Each row of a before or after table is a point. The points were changed in one or more steps. Then noise was added and the rows were shuffled. The steps act on how far a point lies along the listed directions, d1 being the first. What was done? A step turns or swaps two directions, mirrors them in a line or flattens them onto one, adds a multiple of one to another, or multiplies one. Angles are multiples of 10 degrees, from the lower direction toward the higher: turns from -170 to 170, lines from 10 to 170 but not 90. Use the fewest steps. Two steps may share a direction if one is a turn and the other turns, adds or multiplies; they go together, in the order done. Otherwise the lowest direction goes first.

Directions:
(1): 51 12
(2): -12 51
Before, 11 rows:
-44 59
106 23
4 1
-6 -13
-32 -4
12 6
-52 -27
-42 -25
-45 -21
-31 -20
34 14
After (11 x 2):
-38 -64
-32 1
13 -3
-53 21
-1 2
-4 11
36 -10
107 -12
-37 13
-41 22
-48 17
Steps: mirror d1 and d2 in the line at 170 degrees

Directions:
(1): 0 50 39
(2): -5 -39 50
(3): 63 -3 4
Before:
-40 31 -19
-45 15 33
-27 2 -10
-37 -23 -163
-48 2 -32
-35 19 -5
-50 25 5
-41 5 -7
2 2 30
-31 68 -11
-49 -25 -19
-14 28 36
After:
54 -6 -4
54 11 -6
48 -1 19
39 -8 12
9 2 26
51 34 -11
-12 -5 20
29 -6 3
40 0 7
88 14 -93
31 -13 36
41 -26 11
Steps: multiply d1 by 0.4; mirror d2 and d3 in the line at 170 degrees

Directions:
(1): 44 -18 -37 13 22 61
(2): 43 67 7 -41 11 -2
(3): -38 23 37 17 58 32
Before, 8 rows:
-56 3 58 10 38 -32
63 37 1 -11 -3 63
75 100 6 -34 -3 -11
-66 -22 3 18 -66 -71
-7 11 25 12 24 -24
-5 21 3 26 74 23
-15 0 4 16 37 30
-15 -34 -19 25 3 14
After, 8 rows:
-10 70 66 -16 5 17
68 97 13 -28 14 3
28 -42 -25 -13 -51 -59
-33 6 16 -2 -13 -37
-41 -23 3 23 5 1
-21 24 18 -6 -1 -72
27 -64 -74 44 -31 33
26 -7 -2 4 -11 -35
Steps: turn d1 and d3 by 120 degrees

Directions:
(1): -55 -11 18 -26 -50 14 73 -3 -4
(2): -5 -18 -71 -32 52 46 26 7 -13
(3): -34 -22 52 39 70 1 18 -19 -24
(4): 68 33 19 20 12 10 67 29 9
Before, 12 rows:
-20 22 61 -21 -37 19 78 2 1
-20 -11 13 10 -14 -1 -17 -22 -5
-65 -38 13 5 -37 -11 -21 -13 -8
6 11 42 -29 -55 -4 116 42 14
80 20 -65 -11 15 5 41 30 17
96 45 -27 -1 32 21 22 26 12
52 33 -67 -21 -15 9 -16 48 3
95 40 -79 -14 24 4 24 12 5
-37 -15 51 7 -18 -37 -39 -28 20
-35 -11 35 3 -78 -36 3 -4 21
73 14 -99 -35 25 33 23 29 35
59 28 19 2 -84 31 82 21 35
After (12 x 9):
-14 -6 24 6 -23 5 13 -13 -2
63 18 -97 -19 32 -6 -52 -7 0
-43 -22 32 11 -48 -2 46 5 -6
-9 -3 39 12 -71 -30 23 6 27
22 30 47 -2 3 5 24 5 4
32 24 -74 -27 -12 4 -40 42 0
-34 -7 63 5 -31 -28 16 -19 28
61 20 -47 -6 44 2 -65 7 7
82 20 -9 20 -37 13 -31 7 35
60 4 -84 -14 28 -11 -36 9 8
52 -3 -117 -40 35 23 -28 14 31
48 18 15 -5 -2 -22 13 44 19
Steps: turn d1 and d4 by 60 degrees; multiply d4 by 0.4

Directions:
(1): -47 -54 28 23 21 -2 39 -19 56 -60 22 17
(2): -2 1 -14 -3 -43 82 -3 48 17 6 57 39
(3): 70 4 -42 -26 6 1 -46 -28 45 -61 2 10
(4): 2 26 -57 47 -3 -51 23 -32 -2 23 70 20
(5): -22 25 -31 -55 35 -3 41 3 -27 -16 -28 80
(6): -28 64 -19 30 30 65 11 -46 32 8 -29 -27
Before:
15 41 -36 8 -10 35 5 2 -24 45 28 6
-43 -36 37 24 23 -10 -1 -5 25 -37 16 -6
70 68 -85 43 24 19 -27 -81 97 -51 3 4
36 12 -65 51 -11 32 -47 -57 72 -49 73 9
-8 6 -2 61 7 22 4 -29 31 17 28 -46
53 49 -99 38 -4 -28 -23 -53 35 -9 38 -4
18 -23 20 19 -34 12 -41 17 -15 48 -9 -27
-8 -2 11 10 -38 40 -20 22 0 35 0 -12
After:
20 -20 -30 66 -34 61 -46 -27 75 -34 73 -16
50 -49 8 40 -25 54 -40 -9 134 -93 41 1
-39 45 8 23 32 34 -12 -26 5 8 -17 -30
3 -32 14 27 -25 -42 -13 7 -36 50 1 -10
-31 -21 33 41 0 40 26 5 27 9 28 -24
2 -44 0 1 -17 -10 20 19 -6 -9 60 38
-21 -8 5 22 -19 -40 14 -2 -9 28 21 5
32 -46 -11 5 -50 63 -33 34 70 -50 55 8
Steps: swap d1 and d6; mirror d2 and d4 in the line at 40 degrees; turn d3 and d5 by -30 degrees
